Each point is reached from the start by the listed moves, each made once or not at all, plus a little noise. Say if it took an odd or an even number of moves. Then give how often each move was made.
In the rows, 128 means zero.

Moves:
(1): [145 107 115 120  96 137]
(2): [166 162 150 142  91  84]
(3): [122  73 163 159 157  70]
Start: [145 124 116 129 143 109]
Points:
[164 102 103 120 109 118] => odd (1, 0, 0)
[180 104 175 174 133   7] => even (0, 1, 1)
[195  82 161 168 101  17] => odd (1, 1, 1)

Moves:
(1): [151 125 140 113 115 131 120 140 145 107 143 125]
(2): [158 151 121 146 111  92 124 120 166 151 106 113]
(3): [155 150 137 127 126 126 142 115  85 148 117 119]
(4): [134 127 133 179 144 132 137 141 129 159 164 146]
(5): [124 121 139 103 159 128 141 110 126 146 121 135]
(6): [130 104 138 145 125 134 127 157 120 138 125 116]
(7): [147 160 135 122 150 128 159 141 123  91 123 146]
(8): [143 125 161 153 151 116 124 126  98 105 110 145]
(9): [ 97 107 165 128 116 139 137 107 130 121 126 107]
(10): [120 100 116 121 120  92 156 150 122 122 134 150]
(11): [ 95 175 142 102 139 116 120 166 128 136 153 132]
Start: [123 121 138 136 118 124 109 109 106 140 125 124]
Points:
[140 136 247 166 167  52 175 187 112 136 151 158] => even (1, 1, 0, 1, 1, 1, 1, 1, 1, 1, 1)
[229 169 180 150 124  42 164 132  74  97  90 154] => even (1, 1, 1, 0, 0, 0, 1, 1, 0, 1, 0)
[209 163 249 184 165  89 171  83  85 141 113 134] => even (1, 1, 1, 1, 1, 0, 1, 1, 1, 0, 0)
[173 189 208 156 165  65 170 193  39 110 173 188] => odd (1, 0, 1, 1, 0, 0, 1, 1, 0, 1, 1)
[136  97 158 167 178  99 188 168  85 154 153 175] => odd (0, 0, 0, 1, 1, 1, 1, 0, 0, 1, 0)
[179 141 223 191 171  50 205  94  60 157 100 160] => even (0, 1, 1, 1, 1, 0, 1, 1, 1, 1, 0)
[163  92 172 152 160 101 180 180 104 136 164 172] => even (1, 0, 0, 1, 1, 1, 1, 0, 0, 1, 0)
